Each row is a point. The ring and each string are closed loops that go straight from each point to the next, and from the last back to the first. Before rounding, they use only three directions, however many columns there are. Count how often each string passes through the ring. Passing back the other way cancels.

Ring, 8 rows:
0.051; -0.006; -0.002
0.057; 0.011; -0.005
0.039; 0.043; 0.011
0.007; 0.051; 0.028
-0.029; 0.039; 0.038
-0.041; 0.011; 0.040
-0.025; -0.011; 0.036
0.018; -0.023; 0.019
String:
0.023; -0.004; -0.024
0.012; 0.010; 0.010
0.026; 0.010; -0.007
0.049; 0.018; 0.032
0.079; 0.025; 0.006
0.080; 0.000; -0.033
Times through: 1
String (7 x 3):
0.024; 0.008; 0.012
0.019; 0.013; -0.013
0.055; 0.021; 0.032
0.075; 0.032; 0.021
0.077; 0.021; -0.013
0.089; -0.006; -0.015
0.065; -0.005; 0.040
Times through: 0

Ring, 9 rows:
0.074; -0.064; 0.004; -0.017; 0.015; -0.005
0.055; -0.027; 0.024; 0.006; 0.017; -0.003
0.029; 0.004; 0.025; 0.019; 0.009; 0.004
-0.023; 0.047; 0.008; 0.031; -0.015; 0.021
-0.042; 0.050; -0.004; 0.026; -0.029; 0.026
-0.049; 0.023; -0.017; 0.005; -0.045; 0.021
-0.028; -0.021; -0.022; -0.019; -0.046; 0.010
0.025; -0.064; -0.021; -0.033; -0.023; 0.001
0.060; -0.073; -0.012; -0.029; 0.000; -0.002
String:
-0.071; 0.006; -0.027; -0.013; -0.068; 0.016
-0.036; 0.003; -0.039; -0.008; -0.045; 0.027
0.000; -0.008; -0.022; -0.004; -0.021; 0.019
0.007; -0.019; -0.012; -0.008; -0.020; 0.011
0.013; -0.026; -0.039; -0.014; -0.020; 0.023
0.028; -0.075; -0.035; -0.042; -0.027; 0.004
0.047; -0.098; -0.024; -0.050; -0.020; -0.007
0.050; -0.096; -0.004; -0.045; -0.015; -0.017
0.033; -0.064; 0.008; -0.027; -0.015; -0.013
0.025; -0.022; -0.007; -0.004; -0.007; 0.009
0.068; -0.044; -0.014; -0.008; 0.016; 0.011
0.102; -0.060; -0.005; -0.009; 0.036; 0.006
0.114; -0.086; 0.028; -0.017; 0.039; -0.019
0.079; -0.070; 0.040; -0.014; 0.020; -0.025
0.043; -0.036; 0.024; -0.004; 0.004; -0.009
0.025; -0.010; 0.003; 0.005; -0.001; 0.009
0.034; 0.015; 0.002; 0.024; 0.015; 0.021
0.027; 0.030; 0.017; 0.034; 0.016; 0.018
0.004; 0.044; 0.041; 0.041; 0.007; 0.007
-0.018; 0.041; 0.040; 0.033; -0.011; 0.003
-0.013; 0.002; 0.023; 0.007; -0.022; -0.002
-0.008; 0.016; 0.000; 0.014; -0.016; 0.016
-0.013; 0.038; -0.015; 0.024; -0.013; 0.031
-0.051; 0.079; -0.025; 0.039; -0.027; 0.046
-0.092; 0.082; -0.021; 0.032; -0.056; 0.039
-0.077; 0.030; -0.007; 0.004; -0.063; 0.014
-0.068; 0.008; -0.009; -0.008; -0.064; 0.008
Times through: 3

Ring, 6 rows:
-0.017; -0.038; 0.036; 0.002; 0.002; -0.002; 0.044; 0.013; 0.002
0.001; -0.012; -0.034; 0.001; 0.019; -0.018; 0.065; 0.020; 0.040
0.014; 0.018; -0.065; -0.012; 0.011; -0.016; 0.030; 0.006; 0.036
0.022; 0.044; -0.045; -0.035; -0.014; 0.003; -0.043; -0.009; -0.016
0.011; 0.031; 0.015; -0.040; -0.033; 0.020; -0.076; -0.014; -0.060
-0.014; -0.021; 0.060; -0.015; -0.022; 0.015; -0.020; -0.006; -0.041
String (24 x 9):
0.001; 0.003; -0.004; -0.017; -0.011; 0.002; -0.013; -0.013; -0.006
0.009; 0.028; 0.012; -0.038; -0.033; 0.019; -0.078; -0.024; -0.052
0.008; 0.029; 0.035; -0.044; -0.042; 0.027; -0.097; -0.022; -0.078
-0.001; 0.012; 0.054; -0.037; -0.041; 0.027; -0.084; -0.022; -0.076
-0.001; 0.014; 0.078; -0.044; -0.047; 0.035; -0.096; -0.008; -0.105
-0.001; 0.005; 0.044; -0.029; -0.026; 0.018; -0.042; 0.003; -0.059
-0.009; -0.010; 0.066; -0.024; -0.027; 0.020; -0.035; 0.005; -0.063
-0.028; -0.048; 0.099; -0.007; -0.022; 0.018; -0.003; 0.001; -0.049
-0.028; -0.055; 0.061; 0.007; -0.005; 0.002; 0.035; -0.006; 0.000
-0.013; -0.028; 0.020; -0.002; -0.002; -0.002; 0.027; -0.003; 0.007
-0.023; -0.052; 0.034; 0.011; 0.007; -0.007; 0.062; 0.006; 0.022
-0.015; -0.039; 0.031; 0.006; 0.015; -0.008; 0.079; 0.044; 0.007
-0.003; -0.015; 0.001; -0.004; 0.011; -0.008; 0.056; 0.036; 0.007
-0.001; -0.006; -0.007; -0.010; 0.001; -0.004; 0.021; 0.007; 0.006
-0.005; -0.018; -0.017; 0.000; 0.009; -0.012; 0.046; 0.002; 0.032
0.004; -0.011; -0.064; 0.007; 0.031; -0.028; 0.092; 0.023; 0.069
0.017; 0.017; -0.078; -0.008; 0.024; -0.023; 0.062; 0.028; 0.049
0.013; 0.019; -0.043; -0.018; 0.005; -0.008; 0.017; 0.013; 0.012
0.006; 0.008; -0.025; -0.015; -0.001; -0.005; 0.009; 0.000; 0.009
0.032; 0.055; -0.079; -0.034; 0.000; -0.007; -0.014; 0.012; 0.003
0.034; 0.061; -0.089; -0.036; -0.004; -0.007; -0.030; -0.004; 0.008
0.025; 0.048; -0.064; -0.033; -0.011; -0.002; -0.039; -0.015; -0.001
0.040; 0.084; -0.054; -0.059; -0.028; 0.014; -0.094; -0.002; -0.057
0.023; 0.048; -0.018; -0.043; -0.024; 0.013; -0.063; 0.001; -0.049
Times through: 2
